Each row of a before or after table is a point. One or more steps were done to the points. Then noise was added and the rows were shuffled. The steps act on how far a point lies along the listed directions, d1 being the first. Write out the steps. A step turns or swaps two directions, mirrors them in a line or flattens them onto one, adds a multiple of one to another, or multiplies one. Angles are multiples of 10 degrees, from the lower direction toward the higher: turns from -170 to 170, lines from 10 to 170 but not 90. Use the fewest steps. Two steps may share a direction if one is a turn and the other turns, adds or multiplies; they go together, in the order done. Otherwise the lowest direction goes first.
In the rows, 128 means zero.

Directions:
(1): [164 144]
(2): [144  92]
Before:
[[106  82]
 [135 155]
 [118 101]
 [ 84 106]
 [106 116]
 [151 160]
 [ 96  74]
 [123 142]
 [ 98  99]
 [158 147]]
After (10 x 2):
[[148  87]
 [143 123]
 [110 149]
 [145 104]
 [131 177]
 [101 170]
 [131  92]
 [ 98 176]
 [119 169]
 [131 157]]
Steps: turn d1 and d2 by 120 degrees

Directions:
(1): [151 120  80 145]
(2): [ 89 162 105 132]
(3): [135 132 112  74]
(4): [161 172 138 133]
Before (9 x 4):
[[126 189 147 135]
 [145 128 134 173]
 [172  91  97 130]
 [147 169 144 112]
 [143  69  90 135]
 [110 157 144 155]
 [125 161  81  86]
 [118 132 161 143]
 [149 101 119 143]]
After:
[[ 74 139 162 142]
 [163  97 120 125]
 [108 129 157 147]
 [100 135 108  70]
 [145  85  85 117]
 [118 111  83 125]
 [160 118 121 146]
 [ 94 155 184 131]
 [131  90 149 151]]
Steps: turn d1 and d4 by -150 degrees; mirror d2 and d3 in the line at 60 degrees

Directions:
(1): [135 166 167 121 163 137 172 138]
(2): [139 100 183 122  89 110 129 150]
(3): [126 109 125 159 170 102 113 176]
(4): [ 88 131 156 112 141 168  84 135]
(5): [ 91  79 136 122 151 119 159  96]
(6): [116 126 102  65 126 116 140 165]
Before (12 x 8):
[[102 121 127 135 158 117 151 143]
 [115 103 109  94 125 119 108 175]
 [122 146  94  88 107 133 175 129]
 [119 152 108  86 148 148 132 154]
 [198 124 100 173 110  48 205 144]
 [141 147 116 135 118 106 163  93]
 [107  96  79 121 120 104  68 149]
 [133 146 146 145 114 149  97  73]
 [ 95  76 138 103 175 115 145 134]
 [125 116 130 144 124 118 132 130]
 [120 127 163  90  84 118 157 149]
 [100  91 123 101 175 131 158 148]]
After (12 x 8):
[[149 150 118 133  87 108 139  95]
 [126 124 114 145 132 127 120 124]
 [107 109 100  93 148 121 121 169]
 [161 173 102 118 151 126 104 179]
 [ 99 157  86  98 143 144 156 111]
 [125 135 166 147 122 147 100  81]
 [126 127 145  85 132 121 150 162]
 [124 136 108  80  73 131 158 143]
 [166 159 108 111 138 130 132 189]
 [173 101  48 160  80  58 182  87]
 [139 153 121 145 130 109 139 163]
 [ 95  88 109 113 129 106  67 170]]
Steps: turn d1 and d4 by -30 degrees; turn d3 and d4 by -20 degrees; turn d2 and d5 by 160 degrees

Directions:
(1): [169 116 131 123  82  79 117 148 141]
(2): [186 147 154 109 158 158 129 139 150]
(3): [110 101 179 124 110 148 152 171 109]
(4): [118 147 151 109 172  77 116 142  98]
(5): [138  94 157 106 130 116 153  66 124]
Before, 11 rows:
[[129  84 118 133  85 140 141 125 123]
 [120 145  83 127 124 122 120 111 135]
 [147 113 123 130 116 134 132 109 121]
 [157 126 163 112 146 118 144 140 126]
 [115 120 120 128 128  99 125 125 113]
 [144 148 118 127 133 167 135 123 146]
 [ 95 144 111 144 122  87 123 166 121]
 [117 114 122 144 123 190 158 114 134]
 [113  94 179 110 137 160 157 138 118]
 [160 152 123 134 131 134 125 111 151]
 [127 126 131 138 116  95 128 149 124]]
After, 11 rows:
[[105 137 123 119 151  74 115 143  98]
 [ 61 143 138 120 173  68 132 126  87]
 [ 91 138 135 137 159 100 129 151 101]
 [173  70 111 157  27 221 178 101 180]
 [131  81  90 164  38 209 146 146 154]
 [154 156 102 146 129 158 123 100 159]
 [164 121 108 129  98 188 151  90 172]
 [132 137  69 125 118 122 120  74 147]
 [152 119 100 148  96 162 120 128 140]
 [137 152 168 107 177 113 131 179 104]
 [138  86 201 111 100 147 157 189 123]]
Steps: turn d1 and d5 by -120 degrees; turn d1 and d2 by 20 degrees; multiply d3 by 1.6; multiply d4 by 3

Directions:
(1): [106 101 122 142 153 151 102 139 156 151  93 188]
(2): [140  90 161 182  81 146 120 134  98 110 131 137]
(3): [173 124 146 123 100 102 142 106 162 149  71 121]
(4): [120 108 181 112 163 150 144 173 133 124 108  88]
Before:
[[163 127 108 146  90  95 120 104 156 161  72 158]
 [111 122 162 127 147 147 134 166 131  88 161  73]
 [102  95 146 134 144 144 115 154 109 127 126 168]
 [117 112 132 136 110 160 131 138  95 105 178 139]
 [109 119 150 144 149 157 131 183  95  93 180  91]
 [164 160  98 113 118  84 120  72 169 144  96 161]
 [163 156 109  97 129  74 121  66 189 195  85 168]
 [124 120 161 115 177 147 127 160 116 125 127 101]
 [128  96 160 142 114 164 129 134 147 120 121 127]
 [165 158  94  99 131  67 135 103 149 138  81 141]
 [158 108 149 112 123 137 120 149 111 116 134  80]
 [170 124 112 139  80 103 116  83 163 166  73 134]]
After, 12 rows:
[[121 111 155 127 123 165 134 146 134 105 140 101]
 [147 195  90  99 109  74 141  75  97 132 206 104]
 [164  99 156 118 118 136 112 145 133 132 106 106]
 [152 163 100 112  95 100 137  97 105 119 171  57]
 [157 172  85 109 117  67 142 104 103 111 139 117]
 [136 107 168 137 152 145 116 154 118 130 118 122]
 [120  97 133 120 134 161 126 138 147 144 109 170]
 [136 171  95 118 104  94 143 122 100 119 170  88]
 [127  90 172 152 138 152 115 159 182 121  90 133]
 [125  89 163 159 152 158 113 173 164 139  77 154]
 [154 191  86 109 109  80 132  81 115 111 173 114]
 [100 108 145 124 150 141 117 157  97 117 148 150]]
Steps: mirror d1 and d3 in the line at 130 degrees; flatten d2 and d4 onto the line at 60 degrees

Directions:
(1): [107 117 133 150 122 165  80  84  99  57 143 131 144 122 150 130 123 101]
(2): [128 111 154 139 141 134 172  73 108 146 132  76  70 102 131 148 121 115]
(3): [ 88 168 102 144 128 158 138 130 151 153 186 145 126 102 105 151 169  95]
(4): [136 186 114 135 161 143 149 158  99 103 100 144 100 102 187 138 139 147]
Before (12 x 18):
[[146 156 111 120 135 116 121 186 139 125 116 155 163 156 139 118 128 164]
 [102 129 127 111  99 138  72 130 132  97 161 166 179 140 101 122 132 105]
 [ 82 201  96 118 143 148 125 184 166 147 199 180 137  91 122 138 200 109]
 [107 148 115 146 120 156 113 119 120  94 151 144 141 133 133 153 142 114]
 [143 194  85 121 149  89 143 197 143 166  92 180 127 145 142 132 159 166]
 [127 101 144 118 117 155 105  97  77  70 116 147 157 160 159 106 103 112]
 [139 114 123 119 111 110 154 133 125 181 120  96 114 139 100 141 122 111]
 [150 156  89 108 144  98 145 181 119 147 100 135 125 126 154 108 133 155]
 [112 110 142 143 123 148  75 107 100  55 130 164 153 138 159 120 109 111]
 [137 158 101 133 153 118 157 185 141 149 112 150 112 115 130 126 126 141]
 [150 138 130 117 125 120 177 168 139 156 107 126 128 126 117 118 118 148]
 [153  96 133  94 106  67 117 170 147 155  92 134 138 196  99 107 107 162]]
After:
[[139 110 127 117 104 107 116 148 148 134 124 139 161 171 100 130 120 144]
 [151  17 190  78  99  60 121  99 161 176 135  77 137 166  61  92  99 137]
 [117  86 135 146 128 126 149  97 142 157 152  97 104 117  82 133 110  99]
 [124 158 109 113 128 109 123 200 157 147 129 197 159 146 125 119 138 141]
 [111 116 108 129 126 122 157  96 130 176 166  89 101 106 101 131 142  98]
 [133 136 132 129 137 118 179 131 147 188 150  99 104 129 103 145 136 136]
 [116  95 139 139 122  96 167  62 147 210 150  85  81 133  70 152 141 106]
 [125 190 122 137 166 132 192 138  95 142 111 110  34 107 172 164 148 136]
 [134 130 127 139 126 145 130 107  77 105 105  98 106 122 158 148 115 104]
 [158 144 137  81 128  87 143 183 127 152  91 147 130 143 128 115 115 166]
 [120 179  97 105 129 145 145 187 125 141 135 194 161 148 142 116 150 129]
 [122 122 144 142 123 154 173 101 117 130 140  98 104 103 117 136 121 110]]
Steps: turn d1 and d2 by -100 degrees; turn d3 and d4 by -140 degrees; multiply d4 by 1.3
